Rows are points. The last column is the point's height on a tilted bowl or saddle (a function of degree 2), plus a little noise. Along how many of its main directions does it bend up, bend down or stay straight?
In the rows, 128 means zero.

Points (17 x 4)
[[142 131 110 142]
 [109 163 212 151]
 [ 84 125 124 142]
 [ 92 136 140 142]
 [128  58 116 177]
 [120 142 166 138]
 [116 131 105 142]
 [ 85  39 104 180]
 [144  91  92 164]
 [161 155 192 133]
 [194 138 102 147]
 [ 99  97  95 149]
 [ 68 127  95 146]
 [229  58  89 249]
 [136  79 134 158]
 [ 85 126  85 145]
 [108 138 216 138]]
Directions: 1 up, 0 down, 2 straight

Points (24 x 5)
[[139 131 116 122 136]
 [144 103 118 117 136]
 [106  87 199 122 134]
 [142 122 128 157 139]
 [ 48 121 149 130 159]
 [ 19  96 108 170 214]
 [249  89 135 156 249]
 [170 118 132  68 148]
 [162 185 109  88 152]
 [215 158  71 101 220]
 [108 164  96 149 141]
 [134  60 140 135 129]
 [104 134 159 188 145]
 [108 146 132 108 128]
 [152 105 141 113 135]
 [164 203 143 137 167]
 [124  84 213 118 142]
 [124 133 161  88 131]
 [185  69 168  72 157]
 [153  95 121 135 142]
 [106  84  85 141 156]
 [123  79 131  64 115]
 [110 193 121 130 140]
 [111 133 134 170 139]]
Directions: 2 up, 0 down, 2 straight

Points (41 x 7)
[[148 170  92  72 194 177 102]
 [ 96 128 167 164 112 127  98]
 [ 87 155  64 168 182 133 117]
 [115 136  88  89 132 159 130]
 [138 130 141 158  82  37  84]
 [120 120  54 166 137 117 142]
 [179 124 116 106 106  92 130]
 [165  91 114 141 131  83 139]
 [114 136 120 121 119 171 124]
 [173 130 129 142 113 147 128]
 [139  89 119  94  78 118 113]
 [101 162 120 111 147 134 118]
 [138  68 205 143 144  92 164]
 [101  78  51  62 168 109 158]
 [121 115  77 153 135 126 134]
 [117  81 132 110  98 155 106]
 [140  74 131 120 108  76 142]
 [179  94 130 129  19 130  74]
 [100 222 143 116 186  52  35]
 [ 79 165  87 183 104  95  97]
 [147 122 151 196 113 107  94]
 [131 148 128 129 181  98 116]
 [126 135 150 134  64 164 118]
 [ 76  46 102  52 147 107 122]
 [131 145  63 126 139 182 143]
 [104 166  81 154  90  99 134]
 [159 110 105 126 178  98 136]
 [154 106 122 137 100  89 127]
 [ 59 125 189 249 129 127   7]
 [188  66 194  83 161 102 147]
 [ 79 108 154 190  86  97  61]
 [123 108 113 131 160 161 114]
 [155 101  87 112  94 173 113]
 [113 114 124 108  92  93 119]
 [ 62  25 172 153 115 128 111]
 [ 86 116  65 157 166 121 131]
 [112 120 153 109 188 164 100]
 [125  98 184 147 118 175 131]
 [116 182 111  98 154  68 116]
 [127 116 187 161 123 191 137]
 [ 71 133 144 149 137 152  92]]
Directions: 2 up, 4 down, 0 straight

Points (60 x 9)
[[105 112 107  94 106 173 141 153  91]
 [ 88 108 106  47  69  93  97 159 133]
 [154  70 104 145 127 100  95  98  77]
 [118 118 182 120 119 173 188 135  77]
 [161 153 114 179 103 196 159 113 125]
 [144 205  84  87 162 160 161 131  92]
 [136 184 143  68  64 117 127 119 108]
 [141 121 117  46  81 126  34  98  99]
 [125 117  36 111 182  96  85 189  98]
 [149 114 132 167 107 163 123 162 104]
 [157  96 153 116 193 141 138 167  99]
 [115 139 138 202 144 125 210 124  66]
 [103  83  85  90 116  91 145 153 105]
 [ 70 112 149 148 158 116 117 118 100]
 [168 184 203 130 109  92  83 103 100]
 [173 129 140 172 109 153 152  87 121]
 [155 127 171 129 100 140  94 122 106]
 [110 109 110 136  97  98 145  88  92]
 [124 174 144 246  88  93  73 223  10]
 [121  48  60 125 218 154 138  80 119]
 [164  83 168 171 170 135 167 117  94]
 [ 90  83 106 131 211 107 153 123 115]
 [137 152  75 116 133 114 117  31  64]
 [165 111 125 106 181 184 136 120 136]
 [ 93  74 115 135  59 146 136  50 112]
 [103 153  92 148  74  89 149 125 112]
 [170 172 131 114 107  98 123 136 118]
 [102  76  50 123 169 150 143 147 100]
 [118 110 154 108 118 124  78  76  99]
 [ 64 120 184 180 174 216  62 111 143]
 [181  23 142 121 110 127 169 135 125]
 [114  77  63 127 152  72 155  98  50]
 [ 60 207  53 119  95  73 138 166 129]
 [130  95 121 123 104  62 170 142 115]
 [113 124 109 164 177 132 166  46  87]
 [101 100 118  83  94 172 114  92  98]
 [139 174  64 118 168  27  90 149  67]
 [ 84 171  99 146 119  82 110  94  87]
 [ 58 129 120 190 146 163 171 111 111]
 [120 132 167 226  66 139  94 132  51]
 [194 174 180 140 104 201 121 165 141]
 [ 90 138 109 100  88  87 187 140 119]
 [ 75  74 136 149 154 143 154  69 105]
 [ 67 116 145  84 192 111 110 141 120]
 [185 138 147  82 100  70 101  59 131]
 [119  89 139 241  53  86 191  87  68]
 [128 199 149  97 166  30  97 106  78]
 [135 215 160 170 187 229 123  71 234]
 [172 125 139 131 175 185 216 135 124]
 [122 233  87 100  51  72 149 159 134]
 [150 155  96 211 127 122 104 109  60]
 [142 162 129 215 115 102 143  70  43]
 [170  71 104 166 202 127 105 127 108]
 [108  98 115 116 107 184 127  78 104]
 [ 84 109 134 119 157 221  88  58 173]
 [138  91 163  73 112  26  87 107 105]
 [130  86 122  98 141 180 116 163  94]
 [175 107 108 139 102 164 129 173 120]
 [101 154 140 130  96  94  70 180  97]
 [140 161 126  74 179 167  84 123 132]]
Directions: 2 up, 2 down, 4 straight

Points (61 x 9)
[[165 103 152 148 140 129 154  57 102]
 [ 70 184 201 108 155 119 113  93  28]
 [144  81 125 122 130 105 145  78 130]
 [154 161 166  60  51 130 209 209  31]
 [229  80 175 131 174  95 218 180  62]
 [ 70 229 180 155 106 159 134 143  29]
 [144 144 115 158  30 120 130 163 118]
 [153 144 226 152 190 177 109  84  40]
 [127  85 159 129 197 106 162 135 147]
 [ 81  56 150 160 101  86  88 127 161]
 [ 96 153 136 138 125 129 153 177 101]
 [156 150  34 154  59 114 140 138 123]
 [ 69  94 134 109  58 143 122 119 132]
 [146 100  97  16 141  98  84 116  84]
 [154 106 146 142 165 169  70 121 139]
 [113  52 140 179 127 148 140  95 151]
 [162 102 138 129 122 120 149 162 123]
 [153 124 168 182 183  70 205 130 125]
 [ 95  87  45 147 110 179 147 145 104]
 [130 226 102 126  18  94 179 108 118]
 [152  86 101  97  90 119 133 214  65]
 [116 126 221 154 118 107 138 198  87]
 [ 78 129  91 116 116 139 119  99 123]
 [141 185 136 180 192 135 146 138  87]
 [160 101  66 143 149 181 129 112 143]
 [ 88 113 166  99  86 130 114  87 111]
 [133  70  75 182 147  98 109 107 145]
 [106  89 109 122 143 134 176 194 105]
 [117 241 142 117 113 141  56 188  41]
 [146 208 123 153 195 201 140  67 114]
 [173 129  90 121 168 142 122 187 116]
 [105  64 177  89  98 178  58  62  89]
 [135 114 120 137 132 128 134 159 129]
 [128  66 106 119 180 175 134 146 139]
 [152 218 162  70 115 143 144 148  76]
 [ 81  70 118 111 169 168 190 113 149]
 [131 174 102 193  91  90 151 123 113]
 [ 51 152 103 127  82  77 146 236  16]
 [ 93 133 146 129 135 171 106 198  81]
 [204 160 157 192 138 114 108  87  99]
 [116 166 101 121  76 181  84 137 139]
 [ 96 108 156 161 143 103  86 146 120]
 [126 215 130 149 111 165  81  84 103]
 [162  94 129 165 105 132  33 130 166]
 [ 87 166 159 119 130 111 178 156 108]
 [115 158 170 145  45  95 180 146 124]
 [124  83 112  86  64 133 131 121 118]
 [123 109 160  81  89 139 132  96 110]
 [158 164 156 164 217 176 111 133  99]
 [ 59  99 201 137 155 139 102 169  95]
 [171  97 126 190 195  78 134 179 127]
 [108 131 100 198 180 150 167 145  99]
 [115 181 116 128  75 218 157 165 122]
 [173 166 186 135 120  79 127 131 103]
 [ 61 117 145  92 148 132 155 207  83]
 [119  64  86 203 169  98 107 165 116]
 [ 66 188  94  97  69 191 128 133 132]
 [180 181 168  79 134  50 111  46  61]
 [ 60 126 125 101 149 155 133 180  97]
 [146  99 158 146 107  99 132  44 107]
 [121  83 129  88 151 170 147 139 133]]
Directions: 2 up, 4 down, 2 straight
